Each row of a before or after table is a point. One or more steps were done to the points. Then noise was added and the rows were shuffled. The steps act on columns, c1 being the first. Write out the steps. A step turns or swaps two columns, mirrors them in a line or flattens them onto one, adds a multiple of one to another, or multiplies or shifts one. Angles are multiples of 10 degrees, from the lower column toward the higher: turns from -170 to 170, lines from 10 to 170 but not 90. Use the fewest steps. Two steps may share a column if one is a turn and the other turns, adds or multiplies; they go together, in the order done. Otherwise the lowest column goes first.
In the rows, zero is written as 128.

Before (8 x 2):
[[131 112]
 [176 160]
 [120  88]
 [114 115]
 [130 108]
 [144 117]
 [162 181]
 [154 151]]
After (8 x 2):
[[107 137]
 [113 140]
 [107 119]
 [102 162]
 [127 153]
 [128  89]
 [143  65]
 [122  71]]
Steps: turn c1 and c2 by -130 degrees

Before, 14 rows:
[[109 121 127 166]
 [148 118 121 127]
 [154  83 159 128]
 [114 100 138 137]
 [141 123 131 138]
 [ 98 154 137 121]
 [117 133 125 107]
 [ 96  96 134 171]
 [145 156 110 126]
 [ 99 107 143 127]
 [113 121 144 109]
 [126 114 150 110]
 [129  97 141 121]
 [118 114 133 153]]
After:
[[126  52 121 134]
 [108 138 105 136]
 [138  93 113 103]
 [133  47 113  74]
 [115  93 130 140]
 [142 103  99 140]
 [144 116 110 129]
 [137 110 108  87]
 [148  16 137 145]
 [140 196  91 141]
 [105 111 125 133]
 [105  76 122 111]
 [100 194 118 114]
 [123  57 118 111]]
Steps: mirror c1 and c4 in the line at 20 degrees; multiply c2 by 2.5; shift c3 by -20

Before:
[[ 93 119 106 151 125  87 170 128]
 [150 153  99 127 109  99 100 107]
 [113 158 156 106 131 143  98 104]
 [126 158 145 160 122 140 174 123]
 [ 75 125 110  98 120 160 152 146]
 [ 76 162 136  96 180 140 104 141]
 [115 115 151 131 139 155 134 153]
 [126 133 102 117 175 127 126  92]
 [152 108 146 105 140 131 156 144]]
After (9 x 8):
[[111 182 123  97 115 158 126 121]
 [155 160  98 106 123 107 157 118]
 [102 118 109 143 132 163  84 158]
 [106 142 148 155 151 152 159 121]
 [127 125  77 161 232 161  85 125]
 [155 147  79 163 112 180 144 120]
 [154 131 130 127 221 145 124 165]
 [153 116 155 121  90 119  93 149]
 [107 128 110 135 149 175 140 103]]
Steps: turn c1 and c3 by 100 degrees; turn c2 and c7 by -60 degrees; turn c4 and c8 by -160 degrees; multiply c5 by 2; shift c6 by 20

Before, 12 rows:
[[131 135 161 142 113 132 164 161 114 137 142]
 [115  81 188 168 128 118 101 148 102 104 189]
 [106  69 123  99 127 123 131 145 100 161 103]
 [112 111  90 161 138 115 104 148  87 110 185]
 [142 146 144 136  91 109 130 135 131  87 104]
 [124 120 138 131 148 150 108 153 100 188 105]
 [106 105 113 112 131 165 127 106 109 122 137]
 [162 125 144 126 100  83 135  92  87 122 139]
 [145 116 113 109 166  73 144 121 110  67 174]
 [144  99 120 105 100 126  98 159 136 139 139]
 [118 122  91 169 141 139 160  80 154 100 140]
 [184 126 190 174  98 157 166 149  96 134  90]]
After:
[[ 80 141 157  82 141 108 123 157 112 140 184]
 [ 97 152 113 108 131 148 106 143 126 106 108]
 [105 149 150 136 122 157 115 112 106 125 136]
 [ 88 123 125 143 143  82 151  87 163 132 148]
 [111 113 148 146  87  66 109 128 146 154 174]
 [ 98 167  68  87 156 120 128 125 107 144 185]
 [115 118  91 137 108 129 166 140 134 126 138]
 [135  92 105 137 145 106 163 132 146 145 108]
 [160 130 180  98  94 139 160  96 124 139 144]
 [ 93 128  64 119 122 160 189 130 188 128  87]
 [103 197 129 150 124 121 115 144 104 122 107]
 [135 159 121 154 171 122 119 163 141 135 135]]
Steps: swap c1 and c9; turn c2 and c10 by -160 degrees; multiply c10 by 0.4; mirror c3 and c8 in the line at 100 degrees; turn c5 and c7 by 130 degrees; turn c4 and c7 by 150 degrees

Before:
[[154 147  91 100 147 129 172 169 152 142 167 169 173 115]
 [112 173 138 150 135 199 140  97 128 168 114 134 154  80]
 [167 119  92 122 110 119 118 138  89 135 155 120 122 145]
 [155 142 125  83  95 128  95 128 106 128 133 123 137 168]
 [116 146 153 154 133 168 121 121 126 147 127  98 190 101]
 [127 139 156 157 120 147 154  90 142 154 134 142 164 125]
 [107 138 147 158 129 160  90  97 143 176 115 141 169  83]
 [113 116 142 107 132  91 130 136 107 101 125 127 104 157]
 [136 104  93 104 122 144 111 122 128 105 146 123 133 165]
 [103  94 121  95 104 103 139 114 100 137 103 110 134 157]
 [123 104 145 105  84 101 141 106 135 106 107 100 108 114]
 [132 135 128 138 123 153 162 169 165 165 134 140 140 128]]
After, 12 rows:
[[125 118  93 167 108 159 118 152 106 137 156 115 148 144]
 [ 84 144 127 154  94 153  96 128 125 129 134 126 143 167]
 [106 115 139 111 130 128 129 149  84 101 126 132 103 155]
 [100 149 105 154 147 107 174 233 137 143 169 121 213 116]
 [158 139 150 107 131 131  91  50 160 176 116 136 158  82]
 [155 137 157 128 120 126 154  32 153 152 134 138 172 125]
 [103 103  95 137 123 136 108 113 145 105 147 117 151 165]
 [106 102 133 123  84 113 142  75 120 107 107 130  86 115]
 [152 146 140 115 131 149 123 110 162 148 128 134 188 101]
 [151 176 135 111 134 162 139  51 188 167 115 131 140  82]
 [138 134 132 134 123 108 160 229 169 166 136 130 146 127]
 [ 93  95 114 104 102 142 137  92  98 139 101 123 109 159]]
Steps: swap c1 and c4; flatten c3 and c12 onto the line at 20 degrees; add -0.3 times c5 to c6; turn c6 and c9 by 60 degrees; multiply c8 by 2.5; add 1 times c11 to c13

Before (14 x 24):
[[121 117 151 138  93 108  88  91 125 155  98 107 122 153 180 127 158 133
  154 142 118  89 106  98]
 [141  85 133  94 140 130  93 110 132 121  81 132 138  88 103 132 149 142
   94 125 123 150  99 149]
 [ 72 117 190 109 120 119 130 105  80 127  97 116 134 160 162 131 152  88
  135 169 111  92  90 121]
 [127 146  99  79 142  63 134 126 121  99 121 138 109 119  76 169  85 125
  116 128 129 140 170 181]
 [142 137 117  83 172  87 141 146 141  69 108 159  62 126 111 152 126 139
  127 162 157 144 156 181]
 [ 86 142 189 162 103 108 145 122 119 131 114  94 103 185 107 101 134 128
  163 163 127  94  70 134]
 [117 141 130  97 139 110 117 171 104 117 106 148  66 101  77 160 136 147
  146 133 118 128 176 185]
 [133 106 159 110 124 107 122 138 116  81 111 158  94  88 118 153  82 177
  115 119 138 147 170 176]
 [107 160 179 131 138 128 145 109 114 151  85  75  71 153 144 107  94 103
  158 169 105 100 116 124]
 [ 93 164 109 104 157 119 152 151 140 125 110 150 116 103 122 158  92 129
  163 152 168 130 150 175]
 [121 157 187 123 125 153 132  63 107 126 123 106 142 149 137 121 174 128
  136 138 115  93 104 106]
 [120 112 136 133 132 140  94 121 144  85 117 132 115 106 133 173 140 118
  100 108  93 113 100 125]
 [115  85 151 164 165 135 115  96 100 135 110 110 133 161 141 128 150 119
  130 122 117 110 124 126]
 [163 120  99 107 133 131 102 140  81  87  95 183  95 108  94 151  94 152
  115 123 134 127 125 147]]
After (14 x 24):
[[128 161 189 142 125 154 132 182 104 133  95 109 143 148 139 125 178 132
  118 141 131  92 106 108]
 [168 123  99 108 131 133 100 131  76 162 163 182  92 112  96 150  92 107
  106 123 126 116 139 142]
 [152  80 134  91 140 129 104 160 136 149 151 133 139 106 107 136 146 122
   78 125  99 137 107 143]
 [108  80 155 171 161 136 106 165  93 116 117 107 136 163 144 126 151 144
  123 122 143 122 120 126]
 [172 110 169 104 129 110 127 124 112 161 151 161  87  93 123 149  83 156
  116 121 110 137 184 173]
 [135 146 135  99 141 107 121 117 104 124 175 143  59 120  75 157 136 139
  156 137 111 115 185 189]
 [133 114 151 153  92 106  85 181 126 108 131 105 120 155 179 124 159 140
  140 144 131  90 101 104]
 [108 162 110 105 159 114 150 138 135 122 158 151 113  81 122 155  89 162
  161 152 127 124 147 177]
 [115 142 186 176 103 109 145 155 117 143 133  90 104 167  99 107 135 167
  155 160 156 107  71 131]
 [117 116 133 136 134 141  97 133 146 171 127 132 120 144 128 175 145 127
  101 111 106 119 115 131]
 [132 150 100  85 135  66 136 136 133 141 140 136 107 124  79 166  87 129
  119 131 123 130 177 175]
 [101 156 179 145 140 129 145 178 114 108 152  73  73 157 149 102  90 134
  145 170 135  99 107 127]
 [ 64 113 193 120 117 113 132 167  83 146 140 114 130 169 165 132 155 166
  125 169 135  86  83 115]
 [145 137 118  79 178  85 143 131 135 178 159 159  64 102 110 153 125 125
  121 158 144 132 174 175]]
Steps: turn c1 and c18 by -60 degrees; turn c4 and c22 by 20 degrees; turn c8 and c11 by 140 degrees; turn c8 and c19 by -20 degrees; mirror c10 and c23 in the line at 100 degrees; turn c14 and c21 by 50 degrees; multiply c21 by 0.7

Before, 14 rows:
[[111 117  98 132 121 107 157 126  92  87 157 150 148 133 121  97 117 126
  130 121  99 103 117  84 142 175  77  90 123  77 124 104 121 148 161 106
  163  94 123 126 160 135 180 101 102 113 163  70]
 [ 81 142  98  93 155  74  91 163 126  98 107 118 101 131 127 113 124 153
  126 142 102 104 124 106  97 139 132 145 159 128 147  88  79 141 145 130
  103  99 147 100 101 166 157 166 111 100 120 157]
 [117 186  81 141 185 145 141 175 121 155 150 140 128 111 162 159 135 128
  118  81 164 112 123  81 104 145 157 144 132 121  82 135  95 102 157 117
  108 127 166 130 161 135 126  99 138 162 115 147]
 [ 59 165 113 138 156 100 118 109 126 156 177 181 124 154 155  88 128 117
  112 127 149  92 144 121 138 106 132 114  98  85  84  86  89  81 126 138
  165 111 160 119 101 153 150  94 133 138 126 116]
 [127 101 115 126 135 118 120 166 149 168 125 127 105 141 167  97 162 163
  148 120 102 101 166 144 154 183 160 112 170 121 103 100 161  90 131 141
  148 172 128  60 153 157 182 164  83 126 118 108]
 [129 127 156 136 169 147 145 118 149 147 158 170 130 155 108 127 182 100
  166  88 154 150 147  86 139 112 159 117 164 124 136  95  85  98 103 109
  158 114 120  80 184  98 153 166  91 100 147  80]
 [115 110 142  70 180 127 128 162 152 124 135 180 122 141 157 149 140  97
  165 108  94 135 143  92 127 105 114 156 167 149 135 155  89 156 147 132
  147 155 104  82 110 109 123 173 117 143 109  87]
 [ 98  99 120  86 195 106 161 132 158 130 114 100 138 121  97  91 127 120
  113 120 148 121 161 147 133 113 140 140 136 104 109 132 139  78 158 125
  138 148 186 100 129 158 116 134 141 152 137 130]
 [116 130 112 130 123  81 118 104 105 115 119 179 157  85 101 141 150 164
  152  90 135  90 119 114 163 162 135 139 127 142  93 138 165 133  90 151
  101 161 126 120 120 103  99 174  74 105 142 152]
 [123 155 106 154 149  85  82 156 154 137 110 122  86 110 141 158 156 102
  130 121 149 101 151 165 107 131  80 128 129  95 118 100 134 159 138 109
   82  95 149 144 147  95 174 172  68 136 180 146]
 [127 131 153 102 183  92 161 108 113 143 182 137  88 104  90  75 165 166
  118 139 117 113  85 109 149 122 103 128  91  92 104 157 119 119 121 135
  158 144 158  74 140 149 125 153 122 109 110  82]
 [123 121  96 133 120  75 140 107  96 100 149 151 130 124 148  97 169  88
  162  75  93 113 127 150 113 121  99 145 125 133 117 143 150 125 171  80
  120 146 103 128 162 144 140 108 143 104 112 111]
 [100 182 132  98 122 151 140 103 129 117 172 150 130 159 164 128 141 122
  132 136 106 102 125 132 150 147  87 140 133 137  79 129 135 111 114 110
  106  96 131 126 105 115 108 143 118  78 179 136]
 [ 95 112 129 145 119 159 137 130  92 122 142 177 158 164 104 154 140 160
  178 111  80 108 144 150 152 133 144 116 161 117 117  91 135 139 153 102
   88 139 147  84 144 109 169 106 122 161 145 151]]
After, 14 rows:
[[ 98  99 127  86 194 106 161 131 160 130 114 100 138 120  96  91 126 120
  149 120 148 121 161 147 133 131 124 140 136 104 110 132 139  78 161 125
  138 148 186 100 129 158 112 131 142 152 137 129]
 [117 185 102 132 186 144 141 175 122 156 150 139 128 122 162 159 135 127
  105  82 164 111 123  80 105 127 155 144 132 121  82 137  95 101 178 117
  108 128 166 130 161 133 125  96 138 162 116 148]
 [123 155  84 148 149  86  82 157 154 136 110 121  86  97 140 159 156 101
  115 122 148 101 151 165 108 119  97 128 129  94 118 100 134 158 122 109
   82  94 149 144 148  95 188 162  68 136 181 146]
 [111 118  77 132 121 108 157 127  93  87 157 150 148 142 121  96 117 127
   90 121  99 103 116  84 142 157  87  90 122  77 124 104 121 148 142 107
  163  94 123 126 160 135 195 104 103 114 163  70]
 [127 101 133 139 134 118 121 165 150 168 125 127 106 128 168  97 162 164
   97 121 102 101 166 144 154 176 155 112 171 121 102 101 160  90 146 140
  148 172 128  61 153 158 198 167  83 126 118 108]
 [115 110 134 108 180 127 128 162 152 124 135 180 122 125 157 149 140  96
  188 108  94 135 143  91 127 164 102 156 167 149 135 154  89 156 135 132
  147 156 104  83 111 109 121 175 116 143 109  87]
 [129 127 168 158 170 147 146 118 149 147 157 170 129 140 108 127 182 100
  155  87 153 150 146  86 140 135 151 116 164 124 137  95  85  98 113 108
  158 115 120  79 184  98 160 173  90 100 147  80]
 [123 120  86 154 121  75 139 107  95  99 148 151 130 131 148  97 168  88
  148  76  93 113 128 150 112 140  99 144 125 133 116 142 150 125 161  80
  120 147 103 128 163 144 144 108 142 104 112 112]
 [127 132 136 101 182  92 160 108 112 143 183 137  88  97  90  76 165 165
  139 140 118 113  86 109 150 131 102 128  90  92 105 157 119 119 105 135
  158 145 157  73 140 150 124 142 121 109 110  83]
 [116 130 117 144 123  81 118 104 105 114 120 179 157  71 101 141 149 165
  113  91 136  90 119 113 162 163 160 140 127 141  94 137 164 133 102 151
  100 161 126 120 120 103  90 157  74 105 141 151]
 [ 96 113 135 173 119 160 136 130  92 123 142 176 157 170 104 155 140 159
  142 111  80 107 143 149 152 152 127 116 161 117 117  92 134 139 157 102
   89 140 147  84 144 110 181 120 121 160 145 151]
 [ 59 166 117 125 156 100 118 110 126 155 176 181 125 164 154  89 128 117
  133 127 148  93 144 120 137 100 139 115  98  85  84  86  89  80 131 137
  165 111 160 119 101 153 158 103 133 138 126 116]
 [101 182 111 107 123 151 141 103 129 117 173 151 130 152 164 128 140 122
  127 136 106 102 125 132 150 157 104 141 133 138  80 129 136 111  97 109
  106  95 131 126 104 114 102 154 118  78 179 137]
 [ 81 142 105 100 156  74  91 164 125  97 108 118 100 118 127 113 125 154
  133 142 101 105 124 106  97 152 135 144 158 128 147  88  79 141 152 131
  104 100 147  99 101 166 166 165 111  99 121 157]]
Steps: turn c3 and c27 by -30 degrees; turn c27 and c35 by 30 degrees; turn c4 and c19 by -40 degrees; turn c19 and c26 by 50 degrees; turn c14 and c44 by 20 degrees; multiply c43 by 1.3
